Every row gives one point. Each copy is the shape, with its points in the same order, turned, moved and blurred by noise. Say if it was mirrored as well.
In the rows, 128 means zero.

Shape (8 x 3):
[[ 97  99  84]
 [117 112 105]
 [109 152 225]
 [138 161  93]
 [182 160  96]
 [110 154 119]
 [ 99  78 107]
 [131 160 204]]
Copy 1, 8 rows:
[[109 160  50]
 [113 151  89]
 [201 147 179]
 [102  92 102]
 [ 71 100 127]
 [129 115 106]
 [120 182  76]
 [165 128 184]]
Copy 1 is: only turned
Copy 2 (8 x 3):
[[ 99  66 121]
 [108  93 123]
 [107 185  36]
 [159 100 129]
 [163 131 165]
 [143 103  98]
 [ 71  80 119]
 [126 185  65]]
Copy 2 is: only turned
Copy 3, 8 rows:
[[121  84 161]
 [116 112 148]
 [185 141  52]
 [137 146 170]
 [116 200 163]
 [162 131 145]
 [103  78 132]
 [173 168  49]]
Copy 3 is: only turned
Copy 4 (8 x 3):
[[165 145 186]
 [158 141 157]
 [156 222  57]
 [107 123 143]
 [105  94 113]
 [123 161 136]
 [189 151 173]
 [140 193  61]]
Copy 4 is: only turned

Shape:
[[108 140 118 169]
 [181 152 105 176]
 [ 73 153 136  93]
 [ 87  68 136 137]
 [173 165 113 160]
 [145  90 122   7]
 [141 149 151 172]
 [139 148 153 124]]
Copy 1, 8 rows:
[[109 156 145 146]
 [130 185  87 163]
 [109  69 151 149]
 [ 99 123 150  71]
 [142 169  99 174]
 [121  34  48  83]
 [157 165 138 145]
 [150 125 125 149]]
Copy 1 is: mirrored
Copy 2, 8 rows:
[[106 112 122 175]
 [ 98 115 198 178]
 [122 168  80 118]
 [139  69  86 120]
 [ 93 130 187 160]
 [192 152 145  29]
 [ 72 110 145 155]
 [ 91 133 141 117]]
Copy 2 is: only turned
Copy 3:
[[163 133  90 131]
 [193 104 153 142]
 [ 97 179  97 104]
 [ 97 111  61 166]
 [183 123 158 134]
 [ 10 115 168 121]
 [174 146 125 166]
 [132 154 141 152]]
Copy 3 is: only turned

Shape (11 x 6):
[[ 89 140  85 144 163  95]
 [ 83 120 126  96 179  85]
 [125 155  70  72 121  99]
 [109 103 153 130 133 172]
 [171 170 182 177  61  82]
 [156 180 122  91 112 131]
 [185 165  85 144 192  83]
 [ 90 124 191 180 136 181]
 [129 109 103 183 161 146]
 [ 75  53 125 130 122  65]
 [107 159 222 131  99 157]]
Copy 1, 11 rows:
[[ 64 103 124 120 155 151]
 [ 75 157 115 118 149 104]
 [ 83 104 190 177 161 111]
 [146 144 162  80  98 124]
 [213  92 115 190 103 170]
 [152 114 177 162 161 109]
 [113  44  89 134 182  96]
 [183 152 130  60 109 177]
 [111  73 121  78 118 140]
 [ 67 152 104 145  70 133]
 [213 179 147 115 119 155]]
Copy 1 is: mirrored
Copy 2 (11 x 6):
[[124 120  79 153 171 118]
 [123 102 112 185 130  65]
 [117  52  69 144 109 143]
 [157 111 186 117 132 110]
 [ 30 127 190 131 110 199]
 [106  74 115  96  78 143]
 [103 166  53 141  93 150]
 [137 147 214 103 155  94]
 [163 163 126 130 166 143]
 [135  93 144 234 185 116]
 [ 94 111 219  96 113  96]]
Copy 2 is: only turned

Shape:
[[120  91 150 155 108 142  96 159]
 [163 106 132 156  82 152 209 103]
 [107 209 139 110 158 160  71 147]
 [151 103 136  93 138 131 225 101]
 [118  74 116 119 119 147  92 125]
 [120 132  92 110 103 159 211 135]
 [127 188 175  52 139 144  90 193]
 [ 67  62 131 160 109 112  93 131]
 [131 140 121  94  68 121 187  95]
 [ 96  82 118 156 176  91  90 173]
 [129  93 128 158 113  71  78 171]
 [ 71 211 147  92 128 168 105 162]
 [117 169  93  88 148 155  78 172]
 [133  84 131 130  61 147 212 141]]
Copy 1:
[[ 92 113  61 161 112  99 112 147]
 [157  51 109 134 175  51 105 138]
 [154 164 106 213 105 192 129 130]
 [138  85 133 104 227  95 136 137]
 [121 121  35 127 131 113 140 144]
 [153  64 131 121 174 105 139  86]
 [ 95 153 129 232 140 167 183 125]
 [ 91 156  43 104  98  89  98 132]
 [173 111 142 132 162  57 158 121]
 [ 61 133  82 101  95 159 102 159]
 [ 77 128  90 129  63 105 127 179]
 [140 166 125 223 125 162 136  74]
 [136 132  90 172 103 188 174 114]
 [118  58 111 128 170  40 130 103]]
Copy 1 is: mirrored
Copy 2, 14 rows:
[[137 116 149 138 105  90 162 130]
 [133 125 107  91 212 144 164 126]
 [185 185 137 111  35 176 125 167]
 [106  96  82 113 176 195 122 136]
 [ 90 128 158 120 101 109 123 133]
 [104 155 118 124 187 197 157 173]
 [155 126 106 113  21 184 174 188]
 [ 95 150 135 176 107  81 139 110]
 [103 156  62  80 165 158 145 170]
 [134 120 151 213  85 104  98 143]
 [137 109 111 163  92  59 126 170]
 [151 202 114 124  46 188 170 171]
 [142 171 152 127  56 162 136 200]
 [ 98 119 105 126 202 143 192 147]]
Copy 2 is: mirrored
Copy 3:
[[107 103 163 124 140 134  97 137]
 [168 139 179 132 168 159 207 161]
 [ 88 100  88 227 108 102 102 138]
 [162 163 169 160 102 183 208 146]
 [122 150 180 144 128 122  87 123]
 [106 178 180 171 134 136 208 175]
 [ 71  59 145 230  63 127 127 133]
 [105 145 163  91 117 115  61 173]
 [160 147 183 168 107 100 200 172]
 [ 66 145 128  89  99 142  87 112]
 [ 93  99 147  80 112 100 100 109]
 [ 74  97 117 233 104  97 117 188]
 [ 62 135 137 212 101  83 116 113]
 [133 137 223 125 147 151 193 183]]
Copy 3 is: only turned

Shape, 14 rows:
[[121 133 121 144 129 130 111 118   7]
 [151 128 121 103 128 119 140 116 138]
 [ 79 129 108 148 103 108 108 146 148]
 [170 133 126 113 184 113 112 114 111]
 [171 136 110 161 117 106 135 125 138]
 [172 111 114 109 108 122 102 139 139]
 [131 137 124 121 139 105  93 112 139]
 [153 138 162 111 107 200 128 149 145]
 [156 108 155 103 178 104 174 125 129]
 [ 87 116 184 107 114 119  95 122 132]
 [129 134 105 151 101  95 113 244 113]
 [169  78 117 136 170 184  89 120 116]
 [168 138 110 126 103 182 103 189 112]
 [106 139 110 114 104 113 103 130 141]]
Copy 1, 14 rows:
[[175  86  84 129 142  63 174 168 181]
 [128 110 136 126 171 153 127 134 128]
 [164 151 165  89 110 148 133 130 157]
 [117 113  81 163 162 150 122 134 155]
 [172  85 129 125 144 165 108 125 132]
 [158 130 138 154 174 144 136 106 119]
 [145 142 124 133 151 169 136 142 155]
 [123 123 151 160 121 124 157 133  59]
 [ 92 108 102 125 176 130  77 152 127]
 [145 182 142 124 141 127 133 186 125]
 [174 118 201 154 106  89  89  93 175]
 [142 141  58 155 137 125 150  85 104]
 [160 107 155 178 118 108 160  87 108]
 [151 142 162 110 142 152 146 133 149]]
Copy 1 is: mirrored
Copy 2:
[[172  77 131 144  99 200 171  56 126]
 [167 135 108  91 120 111 139 120 131]
 [111 114 153 123  95 132 104 147 106]
 [186 148 118 115  83 101 168  81 137]
 [161 157 158  85 120 128 113  92 135]
 [132 141 106  75  99 125 132 109 159]
 [138 140 117 112  82 111 136 105 107]
 [129 173  83 140 148 145 141 142 178]
 [188 128 134 109 135  70 182 113 141]
 [ 89 117 105 139 121 115 170 126  98]
 [105  82 176 136  95 119  78  98 200]
 [158 179 124 108  63 157 199 126 174]
 [135 144 105 130 104 166 111 113 211]
 [126 117 113 110  94 126 111 131 109]]
Copy 2 is: only turned
